Every row gives one point. To make a cloud, some directions were put in groups of two or more. Within a group, all points are equally far from the middle, so they leave a hole (a ring in 2 directions, a hollow ball in 3). The other directions are filled evenly. Then the cloud was stretched, turned, moved and blurred a little. Count the holes, and give their numbers of directions, smallest first.
(in the rows, 128 means zero)

Cloud (21 x 3):
[[148 148  90]
 [104  70 190]
 [ 84 137 171]
 [147  70  92]
 [165 122 101]
 [191 114 179]
 [160 152 150]
 [148  68  99]
 [178  72 167]
 [158 154 157]
 [ 82 166  85]
 [104  69 186]
 [125 167 125]
 [105  67 182]
 [ 79 124 170]
 [121  58 102]
 [149 158 139]
 [123  59 198]
 [142 160 122]
 [174 130 140]
 [110 166 135]]
Holes: 1 (2)

Cloud (28 x 4):
[[136  98 156  86]
 [100 170  94 125]
 [ 78 102  82 141]
 [140 125 100  58]
 [ 69  89  76 115]
 [198 142 137 151]
 [127  91 139  52]
 [143 147 159  47]
 [142 117 134  42]
 [150 166 135  49]
 [ 98 128 146 134]
 [ 77 144 113 136]
 [140 169 154 183]
 [137  71 139  68]
 [193  60 119 118]
 [197 114 141 132]
 [139  90  83 187]
 [102 119  72 140]
 [172  78  76 166]
 [193 167 168  97]
 [ 90 102 138  88]
 [ 87 145  85  99]
 [195 119 134 108]
 [184 136 165 142]
 [197 171 145 158]
 [164 142 101  94]
 [173  74  77 104]
 [ 78 157 141 118]]
Holes: 1 (3)

Cloud (48 x 6):
[[148  69  93 128 127 177]
 [130 169  82  84 157 122]
 [ 93 148 112  99 105  95]
 [190 123 110 136 128  89]
 [184  83 140 165 144  67]
 [188 111 126 156 164  82]
 [149 151 145 157 167  97]
 [178 169 178  87 144  83]
 [ 88 128 154 113 122 108]
 [ 98 133 141  70 155 177]
 [136 186 165  63 133  91]
 [ 88 133 134  89 174 191]
 [ 77 188 117 102  98 199]
 [100 152 153  76 150 205]
 [ 89 164  96  82 192 209]
 [141  95 144 171 172  93]
 [140 216 158 106  58  71]
 [152 152 142 121  43  68]
 [183  81  84  94 152 119]
 [107 100 115  97 155 201]
 [ 90 104 226  93 113 126]
 [ 87 193 126 113 116 125]
 [165 135 133 123 196  88]
 [150 170 134  41  80 115]
 [102 152 119  83 191 162]
 [201  90 142 125 116  72]
 [ 80 157 116 109 116 190]
 [ 85 183 160  66 127 122]
 [143 163 152  55  95 160]
 [140 136 185 123 127 167]
 [153 107 158 166 143 117]
 [145 128 122 139  67  84]
 [111 110  96  82 169 200]
 [181 162 165  80  84  68]
 [166 146 163  74 113 142]
 [ 82 179 115  69 116 216]
 [106 139 173  65  99  63]
 [178 119 172  80 152  92]
 [143 159 112 158 164 115]
 [162 124 138 145  92  81]
 [ 82 136 164 105 168 162]
 [130 174 182 126  72 110]
 [177 106  97 109 102 142]
 [115  92  84 124 127 197]
 [173 138  99 111 126 169]
 [ 76 175 145  76 158 183]
 [ 71 202 126  86 101 132]
 [ 97 142 168  90 175 127]]
Holes: 1 (3)

Cloud (74 x 8):
[[146 127 198 135 108 164 118 171]
 [ 94 186 144 103  83  95 163 153]
 [ 90 114  71  96 147 114  99 177]
 [168 144 135  85  95  48 124 144]
 [160 159 125 143 156 116 171 206]
 [ 97  96 104  78  86 112 187  88]
 [135 224  75  83 130 140  92 165]
 [113 107  93  74 113 188 185 132]
 [170 172  79 106 144 173 169  80]
 [191 142 175 140 155 116 137  92]
 [ 79 191 153 128  83  72  74 158]
 [ 95 147  97  97  86 104 170  77]
 [198 219  59 121 123 149  87 152]
 [ 94  85 176 104 185 108 148  91]
 [150 178  97 166  92  88 144  93]
 [131 123 127 105 105 131  66  58]
 [185 119 120 148 157 203 111  91]
 [114 150 126  74  87 202 129 160]
 [ 87 151  65 109 147 103  77 125]
 [137 171  54 126  69  93 123 117]
 [ 89 189 117 119 152 110 131 225]
 [ 78  88 155 102 168  71 131  67]
 [110 137 165  71 160 157 164 176]
 [111 150 127  76 101 132 148 208]
 [165 164 114 155 124 174  75  58]
 [ 92  71 135 101 177 143 152  93]
 [175 132 149 164 167 171 138  74]
 [153  93 157 178 117 168 162 114]
 [189 196  61  98 135 207 134 162]
 [138 119  83 186 126  91 166 179]
 [145 167  96 136 160 101 166 119]
 [156 123 126 183  91 126 159 120]
 [ 68 149 172 113 108  71 130  98]
 [177 178 153 183 151 155  95 209]
 [106 164  96  69  84  44  86 154]
 [165 112 128 120 174 117 197 131]
 [138 149 116 166 102  27 139 120]
 [ 88 122  74 139  96  68 172 157]
 [116 106 185 171 103  43 102 136]
 [111  98  91 166 163 109  71 144]
 [206 170 121 137 133 137  50 136]
 [102 163 102  89  73 177 117 158]
 [ 65 137  70 137  98  97 159 159]
 [127 107 121 122 170  70 188 185]
 [159 117 104 138 173 107 177 126]
 [177 115 140 132 159  93 158 210]
 [105 117 163 162 153  86  89 216]
 [118 155 144  71 118 176 160 195]
 [158 159  88 149 128  78 137  86]
 [ 95 157 136 118 122 135 204 181]
 [104 145 105 142  85 104  54  86]
 [190 156 109  59 101 103 115 116]
 [ 98  93 121  57  92 107 107  61]
 [115 177 113 109 135  85 168  93]
 [159 137 144 172  87  55  80 204]
 [ 78 125 136 124  90 124 126  61]
 [134 170 186 169 106 114 107  87]
 [172 167  83 172  73 119 102  98]
 [113 128  90  73 140 110 120 214]
 [152 159  91 127 108  95 154  72]
 [136 200  68  75  86 135 109 100]
 [206 132 163  94  95  95 112 118]
 [154 126 112 147 135 191  79 162]
 [116 171  94 135 165 120 181 156]
 [ 85 140 123  86  95 136 147  42]
 [123 206 142  80 146 168  99 146]
 [182 165 171 143  97 100 138 113]
 [129  92 120  90  92  93 202  76]
 [174 118 106  61 114 172 167 184]
 [ 84 118  86  86  78 119 128 138]
 [156 169 130  71 100 188 175 194]
 [117 134 120 105 126 146  85  49]
 [ 80 172 125 113 154 113 146  88]
 [209 117 109 105 115 145 122  49]]
Holes: 3 (2, 2, 2)

Cloud (89 x 9):
[[ 70 106 117 120  81 115 143 109 131]
 [104 105 133 193 123 158 104  91 164]
 [116 106 128  53  57 101 145 120  90]
 [159 148 100 116  45 149 181 134 112]
 [196 154 109 122 118 131 162 106 149]
 [100  67  83 121 102 137 140 142  71]
 [148  60  69 124  94 176 147 135 170]
 [166  88 105  63 111 143 178 166 127]
 [192 140 136  93  87 113 178 138 150]
 [124 166 123 143 202 146 162 134 151]
 [120 143 122  63 143  90  93  98  92]
 [105 107 194 153 130 159 154 162 145]
 [ 80  90 110 144 122 101 154 134 138]
 [120  82 130 118  53 164 145 118 214]
 [171 155 182 190  92 160 134 138 137]
 [127  91 131 139  69  69 150 143 132]
 [141 135  98 125 124 215 107 137 143]
 [ 92  94 180  96 100 105 144 148 188]
 [141 100  66 129  54 131 148 138 160]
 [188 168 169  62  49 100 148 141 129]
 [109 146 116 134  84 148 176 126  79]
 [193 119  78 116  66 158 147 133 109]
 [101  71 118 185 134 169 137 136 138]
 [168  96 115 125  24 160 146 190 140]
 [154 130 114 160 168 121 141  92  88]
 [127 187 178 136 152 158 112 152 112]
 [145 172 119 101 121 156 164 118  67]
 [167 119 190 158 164 184 167 139 146]
 [ 74  90 104  89  93 118 158 128  88]
 [149  73 135 130   7 141 122 119 114]
 [196 157  79 156 103 170 136 104  66]
 [ 76 125 173  76 106  83 123 168 112]
 [123  78 125 141  45 134 102 144 127]
 [146 122  75 123 141 188 173 139 106]
 [106 122 121  45  46 127 134 152 124]
 [180  75 155 103 126 151 149 173 190]
 [117 126  66 157 167 184 164 101  94]
 [131  93 137  72 112 116 165  93 173]
 [133 140 163 146 169 154 142  58 139]
 [145 121 112 157 114 224 149 106 199]
 [106  53  93 142  99 151 155 137  95]
 [110 147 126 114 129 142 132 132 217]
 [157 124  90 121 153 129 104 166 154]
 [161 174 166 113 125 120 176 140  87]
 [162 152 160 198 154 188 138 112 193]
 [205 115 169 155  93 162 165 167 190]
 [206 126 124 109  83 109 129 167 129]
 [179 132 119 101  55 165 101  94 146]
 [126 114  95  87  21  92 137 175 119]
 [168  86 129 147 101 144 178 117  72]
 [119 115  72 164  88 134 120 111  53]
 [159 132 126  85  90 102 138 213 120]
 [170 131 149 185 112 156 153 169 122]
 [101  79  87 106  60 112 160 104 140]
 [138 102 154 111 125  91 162 160  72]
 [161  60 110  96 116 155 121 125 131]
 [162  89 159 125 117 158 141 135  66]
 [ 82 142 166 140 108 126 160 139 125]
 [ 96  80 136 133  74 145 124 114 193]
 [192 136 132 143  59 136 114 182 144]
 [143  82 110 126 110 156 118 121  53]
 [189 117 179 125 120 193 174 157 100]
 [158 164 130 162 100 204 141  72 131]
 [ 83 166 107 117 129 148 145 157  64]
 [138 158 119 110  80 183 145 113 154]
 [219 155 148 153  91 150 110 144 149]
 [148 172 166 133  92 112 181 168 115]
 [164 135  87 138  43 120 130 168 134]
 [114  95 156 173  74 165 141 134 125]
 [152  91 118 137  80  78 119 144 132]
 [165 119 119 148 191 207 139 119  91]
 [105  90  81 198 123 130 139 104 134]
 [178  96  94  91 157 152 131 146 140]
 [ 97 167 121 173 129 122 137 102 120]
 [204 178 180 132  94 155 121 133 151]
 [ 78  94  97  74  86 110 148 163 154]
 [202 133 182 144  97 158 161 189 128]
 [117  73  87 150 120 178 104 119 213]
 [ 90  77 107 178 140 181 111  99 153]
 [174 132 163 142 151 165 121 133  67]
 [187  87 148 143  67 116 161 123  67]
 [104  65 123 155 131 197 153 133 113]
 [150 119 158 212  94 165 142 129 145]
 [166  79 181 149 145 184 187 133 125]
 [154  46 118  91  78 170 148 147 151]
 [129 157  91 129  76 158 148 101 178]
 [ 91 104 108  95 105 162  97 127 173]
 [182 156 102 180 101 144 125 152 136]
 [114 116 156 103 125 151 138 156 229]]
Holes: 3 (2, 2, 2)

Cloud (92 x 9):
[[ 93 155  92 139  94 114 190 122 196]
 [ 99 160 109 115  89 150  75 177 131]
 [ 97  81  41  95 129 149 123  94 151]
 [ 53 100  88 142 119  66 141  94 140]
 [129  56  86  99 101  85  95 129 103]
 [ 69  94 137 127  85  53 137 112 118]
 [ 39 114  75 128 141 144 191 179 135]
 [110 153  82  61 148  54 137 134 148]
 [ 88 115  45 172  74 122 166 188  89]
 [ 23 121  84 162 104 111 179 177 144]
 [109  78 151 152 155  80 170 161  88]
 [ 91  54  64 106  54 136 133 136 155]
 [ 72 160  44  85  53 113 162 143  91]
 [ 85 134  59  83 119 123  70 170 114]
 [ 72 173 127 104  86 129 101 121 167]
 [128 153 109 154  80 165 107 127 106]
 [164 126 158  68 119 151 151 138  88]
 [185 168  74  96 135 113 192 119 125]
 [ 77  67 147  93 153  88  86 164 117]
 [127 164 129 102 111 176 160 183 125]
 [105  72 130 143 115 151 174 131  61]
 [ 82 140  58 112  68 125 221 155  75]
 [127 151 104  29 172 111 140 168 131]
 [135  85 167 104 159  85 188 170 119]
 [103  72  91  75 149 115 106 110  74]
 [118 107  79  94 143  88 178  98  65]
 [180 155  87  47 125 142 171 142 109]
 [111  96 117 131 161 184 162 138 159]
 [ 94 131  92 107 174 108 209 114 158]
 [ 83 176  98  67  86 129 134  97  81]
 [ 92 136  82  34 125 141 184 134 140]
 [ 77 166 135 145 129 129 208 136 136]
 [ 93  67 129 122  81 126 183 146  59]
 [ 93 146  23  79 114 117 133 120  95]
 [ 91 139 173  93 164  73  90 147  76]
 [ 76 146 123  75  88  56 173 135 136]
 [108 172 105 104 147 137  69 155 123]
 [ 95 172 151 112  96 155 179 168 150]
 [172 177 122  91  96  84 119 116  86]
 [121 142  48 142  67  92 143 153 158]
 [109 136 142 105 190  70  92 168  82]
 [124  71  70  94 172 156 127 102 125]
 [ 87  94  53  87 109 140 134  77 140]
 [135 152  56  85 112 177 177 137 153]
 [120 165  90  98 162 137 170 132 187]
 [ 69 117  80 126 123  73 120 218 132]
 [108 192 127  67 102 100 129 145 169]
 [120 140  32 115  79  98 198 150 162]
 [134 160 183  77 147 115 134 114 142]
 [ 78 147  62 156  81  95 140  76 116]
 [102 127  98 177  62  83 115 175 119]
 [115  85  88 123 162 175 166 161  95]
 [ 60 123 108  87 100 118 129 101 197]
 [ 38  94  50 102 113 137 187 138  69]
 [129 189  85  97 115  79 195 111 128]
 [116 179 100 118 122 128 132 170 184]
 [135 143  74 172  76 137 179 170 116]
 [117 157 128  89 198  83 115 172  89]
 [126 156 101 111  84 141 173  67 111]
 [150 192 116 103  90 141 105 126  82]
 [137 142 117 102  98 135  56 124 101]
 [ 83 104  78 114 127  81 101 161 181]
 [ 98  87 143 125  82 158 120 203 111]
 [140 191 116 125  62  82 147 169 138]
 [102 139  61  90 145  39 129 138 105]
 [143 122  75  64 170 155 170 156  99]
 [113  95 115  49  65 120 100 121 141]
 [ 84 103  79  64 190 125 176 153 129]
 [ 93  75 115  73 162  71 149 201 123]
 [111 139  68  82  94 155 104 144 181]
 [ 59 103 152 182  93  97 169 109 127]
 [119 148 145 151 133  97 166  75 121]
 [117 191  94  80 131 105 120 169 168]
 [110 189 120  89 157 134 108 120 138]
 [ 95 100  65 146 110 107 187  69 138]
 [ 50  82 106 116  85 105 166 156 193]
 [112  98 155 109  71 125  82 131  80]
 [ 77 110 153 115  78  99 170 103 188]
 [ 83 117 119 148 177  83  90 120 121]
 [ 75 115 110  41 134 106 125 152  60]
 [ 99 114 102  57 118 135 170  86  98]
 [153 116  65 144  90 100 105 130 161]
 [129 190 113 110 150  68 181 180  71]
 [ 73 136  48 100 153 138 126 174 146]
 [107 113  80  86 170  43 153 135  97]
 [ 83 125 106 146 123 180 172 109  82]
 [ 63 114  94  58 144 128 141  90 131]
 [ 76 163 127 125 142 107 148  79 150]
 [142 153  79 146 143  72 111 190  62]
 [ 68 116  49  88 145 146 184 162  72]
 [144  96 110 133  89 105 117 203  62]
 [ 49  62 131 121 143 141 142 167  52]]
Holes: 2 (2, 6)

Cloud (88 x 9):
[[139  92  92  64  77 144  56 137 144]
 [121 153 101  42 193 174 119 122  87]
 [ 56 140  74 104 113  69 119 114  79]
 [143 106  73 150 107 166 123  90 162]
 [ 96  78 171 104 186 114 126 166 157]
 [159 155 168 110  93  77 151 180 130]
 [118  71 109  74 126  66  74 141  88]
 [177 123 119 158  89  84 143 196 184]
 [ 88 153  93  97 113  47 111 131 178]
 [103 140  40 137  89  56 103 108 168]
 [101 114 103  84  83 149  92 170 143]
 [168 163  73 134  92 124 184 124 126]
 [155 168  89  91 139  56 128 153 111]
 [ 86 115 184 105 124 106 154 206 120]
 [144 101 102 169 119  66 185 185 101]
 [124 163  98 129 124  64  85  72 114]
 [ 60  75 132 139 127 115 117 118 129]
 [130 133 105  99  85 105 115 118 181]
 [132 125  40 131 160 136 126 117  77]
 [102 135  98 152 136 139 125 117 187]
 [103  17  81  74 146 114 159 174 162]
 [ 83  93 116 112  93 136  75 166 139]
 [120  86 158  69 148 177 112 150 115]
 [ 84 159 105  54  96 113  86 108 173]
 [154 136  76  60  98  61 132 140  92]
 [139 134  72  46 170 105 160 115  81]
 [116 169  66 108 147  72 163 128 107]
 [ 60  87  74 123 136  96 103 107  88]
 [153   8  87  90 176 132 106 170 166]
 [129 122 142  64 131 100  79 142  75]
 [105  36  98 169 167 111 144 173 171]
 [163  30 128 138 136 101 169 178 134]
 [138 101  69  51 136 155  67 139 105]
 [ 79 130 117 104 138 151 142 101  78]
 [ 96  53  81  77 145 120 106  57 127]
 [133 121 122  20 110 148 126 184 108]
 [140  88 187 103 161 138 141 165 134]
 [123 206 102  71 148 116  98 101  61]
 [151  88 108  77 131 163 139 204 161]
 [122 112 152 109  81  57  97 143 184]
 [116 119  37 104 126 169 152 141 170]
 [199 122 124  47 151 179  71 160  85]
 [ 77 133 104 140  90 182 145 175 182]
 [188 108 121  75 158 144 154 119 155]
 [183 121 141 139 133  85 131 146  98]
 [111 140 111  99 150 133 129  71 132]
 [132 110 166  77  85 112 116 162 159]
 [104 134 148  51  96 156  87 117  75]
 [ 59 194 103  79 165 155  90 120 115]
 [138 127 137  61 163  51 171 138  66]
 [ 39 156  88  85 131  69 115 142 103]
 [179 186 127 100 138  96 102 168  94]
 [127  97  48  58 169 187 101 109  86]
 [106  72 117 120  84 105 145 144 113]
 [ 86 221 164 105  74  93  99 144 152]
 [108 103  65 109 129 112 111 154  84]
 [110 130 128  50 182  94  95 159 119]
 [120  93  80  36 157  77 157 128  71]
 [174  87  63  67 140 110 131 172 172]
 [104  38 104 164 163 110 147 166 151]
 [ 83 160 108 141  91  39 149 108 153]
 [160 186  94 108 121 109 107 152  87]
 [214 138  80 138  99 104 147 149 115]
 [135  95  89  72  96 162 154 138  64]
 [109 101 165  31 145 132 133 184 156]
 [105 154 114 126  91 156 120  86 159]
 [184  91  92 154  91 143 124 154 184]
 [ 83 159  98  97 146  48 119  84 113]
 [172 126 144  80 120  21  78 128 121]
 [209  93 164  73 131 118 138 126 122]
 [ 88 143 132  56 116  44 121 127  69]
 [144  99 157  83 150 102 167 156 178]
 [174 146 131  78 139  16 104 151 128]
 [ 77 138  96 122 113 130 165 145  71]
 [ 45 145 123 123 129 188 122 165 137]
 [ 48 150 107 124 168 169  96  84 139]
 [130 183  59 124 101  98 115  84 110]
 [188  97  88  56  93  48 106 137 148]
 [ 32 136 112 141 126 156 157 140 168]
 [ 87 145  54 135 143 141  79 150 126]
 [222  94 106  92 116 171 174 129 110]
 [147 146 137  69 161  61  83 177 135]
 [ 91 144  83 112 122 146  93 174 122]
 [189  91 162  69 130 183 128 167 137]
 [169  58 132  69 118 171 143 166 154]
 [176 137 138  67 109  84 126 191 162]
 [108 104 115  92 124 103 112  64  93]
 [118 107 167 109 128 166 115 139 125]]
Holes: 1 (4)
